Each row is a point. Any point is a mix of the corners, with weights that add up to 1. It lies inside the corners' shape when no weight is negative. Say inside or outside, and name the corners with a negative weight.

Corners:
(1): [-0.5  4.4]
(2): [ 4.6 -2.2]
(3): [ 0.3 -3.1]
Points:
[-0.5  0.9] -> outside (2)
[-1.3  2.7] -> outside (2)
[ 3.7 -1.5] -> inside
[-0.2  3.7] -> inside

Corners:
(1): [-2.7 -0.6  0.2 -0.2]
(2): [ 0.2 -0.1 -1.0  2.9]
(3): [-0.2 -1.7 -4.4 -3.0]
(4): [-2.7 -6.9 -0.9  0.9]
(5): [2.6 4.7 4.0 1.7]
Points:
[-1.5 -3.4 -3.9 -1.7] -> outside (5)
[-2.3 -5.4 -0.8  0.7] -> inside
[-0.7 -2.6 -3.0 -1.6] -> inside
[-2.0 -1.1 -0.1 -0.1] -> inside

Corners:
(1): [3.2 0.2 2.9 3.7 1.4 5.1]
(2): [ 2.0  3.4  4.0  1.4  2.6 -0.1]
(3): [-2.1  3.9  3.4  1.7  3.1  4.4]
(4): [-6.0  0.1 -1.7 -2.2 -6.0 -3.0]
(5): [-7.1 -0.1  3.0 -2.6 -0.7  2.8]
(6): [ 1.7  4.7 -3.0 -1.7  5.3 -1.1]
(7): [ 1.1 -3.5 -3.2  3.1 -1.5 -6.7]
Points:
[-3.5  1.0 -0.4 -0.4 -1.7 -2.0] -> outside (1)
[-3.3  2.1  2.6 -1.2  1.1  3.4] -> outside (7)
[-0.6  1.1  0.8  0.8  2.4  0.4] -> outside (4)
[ 1.2  2.9  2.7  1.0  2.2 -0.2] -> inside
[-2.4 -1.5  1.2  0.4 -2.6 -0.1] -> outside (3, 6)
[-1.8  3.0  2.6  1.1  2.2  3.0] -> inside
[-3.3  0.8  0.3 -0.9 -1.4  0.1] -> inside
[0.0 1.5 0.9 0.6 2.2 0.1] -> outside (4)
[-2.6  1.4  1.3  0.1 -0.6  3.0] -> outside (2, 7)

Corners:
(1): [-3.3  2.4  3.1 -4.6 -3.2 -2.7  4.3 -4.9]
(2): [-1.9  2.8 -4.5 -2.1 -4.4 -1.6  5.1 -1.1]
(3): [ 2.0  3.4 -1.4  2.1 -2.2  2.7  1.5  3.0]
(4): [-1.0 -3.5 -1.4 -1.3  2.2 -1.1 -3.7 -5.4]
(5): [ 3.0 -3.0  0.5  3.2 -3.6 -1.8 -4.5  3.6]
(6): [ 0.0 -4.0  4.1  1.4 -0.8 -1.4  3.8 -1.7]
(7): [ 2.3  1.0 -6.0 -4.5  0.0  2.9  6.6  3.7]
(8): [-0.1  2.1  6.2 -1.7  1.1 -3.8  1.4 -2.8]
(9): [-2.5 -4.9 -4.6  0.4  0.9 -3.4 -2.4  2.4]
Points:
[ 0.1  0.5 -4.0 -2.0 -1.8  0.6  3.7  0.8] -> outside (8)
[-1.7  0.3 -2.7 -1.4 -1.8 -1.7  3.3  0.4] -> outside (4, 5)
[-0.7  0.6  1.7 -1.4 -0.5 -2.1  1.3 -1.5] -> inside
[-0.5 -2.1  0.3 -1.0 -1.2 -2.1  0.8 -1.3] -> outside (3)
[ 0.1 -0.2  2.3 -1.2 -0.4 -1.3  2.1 -2.4] -> outside (9)
[ 1.7  2.0  3.9 -0.6 -1.3  0.2  3.9  0.2] -> outside (2, 4, 9)
[ 0.6 -0.8 -0.2 -1.4 -0.1 -0.4  1.5 -0.3] -> outside (2)

Corners:
(1): [ 1.0 -3.3 -3.6  1.0 -0.3 -2.9  1.9  6.4  3.3  1.8 -4.7]
(2): [ 2.2  2.9 -2.1  3.3  3.0  1.9 -6.4  0.3  0.5  2.6 -1.6]
(3): [ 0.2  1.6 -4.6 -2.1  3.9  1.0  3.5  3.8 -0.9 -2.4 -4.6]
(4): [-4.7 -2.6 -0.7  5.6 -3.6  2.8 -0.2 -3.8 -3.9 -1.0 -3.9]
(5): [ 4.8 -0.5 -0.6 -1.2 -4.9 -4.4 -0.7  2.5 -3.7  3.8  1.2]
(6): [ 4.1  3.9  3.4  0.0  5.4  0.6 -3.1 -3.3 -0.8  1.2  4.1]
(7): [ 2.8 -3.6 -1.3  0.8  2.9  2.9 -3.8  2.1 -1.6 -3.4 -2.7]
(8): [ 1.3 -7.1  2.5 -0.6  0.4  1.3  3.3  2.3  1.0  5.2 -0.6]
(9): [-2.0 -1.8 -2.7  6.5 -3.4  2.3  0.6  0.3 -5.7  3.7  5.0]
(10): [-4.8 -6.6 -2.5 -4.9 -6.0 -1.4  0.2 -5.2  0.6  0.5 -5.3]
(11): [ 3.0  4.7 -1.5 -1.8 -3.0  2.2 -3.9 -0.3  3.6  0.4  3.8]
(12): [-5.4  2.3 -4.5  0.9 -2.6  1.7 -2.6  7.2  4.4  0.3  3.8]
Points:
[ 0.0 -2.3 -1.2  0.7  0.2  0.5  0.2  1.2 -1.0  1.1 -1.4] -> outside (11)
[-2.7 -2.3 -2.2  0.2 -2.8  0.5 -0.6  0.1  0.2  0.6 -1.6] -> inside
[ 0.7 -0.4 -2.7  0.3 -0.9 -0.2 -0.5  2.7 -0.1  1.1 -1.5] -> outside (6)
[-0.5 -0.6 -1.4  1.6  0.2  1.8 -1.6  0.0 -0.2  0.2 -1.4] -> outside (5)
[ 0.3 -1.9 -1.4 -0.6 -1.6 -0.3  0.2  1.4 -0.5  1.1 -0.8] -> outside (2)
[ 0.6 -0.7 -1.2  0.8 -2.3  0.2 -1.9  1.6  0.0  1.8  1.0] -> outside (3)
[-1.1 -2.2 -1.5  1.0 -1.9  0.7  0.4  0.4 -1.2  0.8 -0.9] -> outside (2)
[ 1.0  0.5 -2.3 -0.4  1.4  0.3  0.4  2.2  0.3  0.1 -1.7] -> inside
[ 1.8  0.8 -0.5  0.1  0.8  0.7 -1.7  0.1 -1.0  1.1  0.6] -> outside (1)
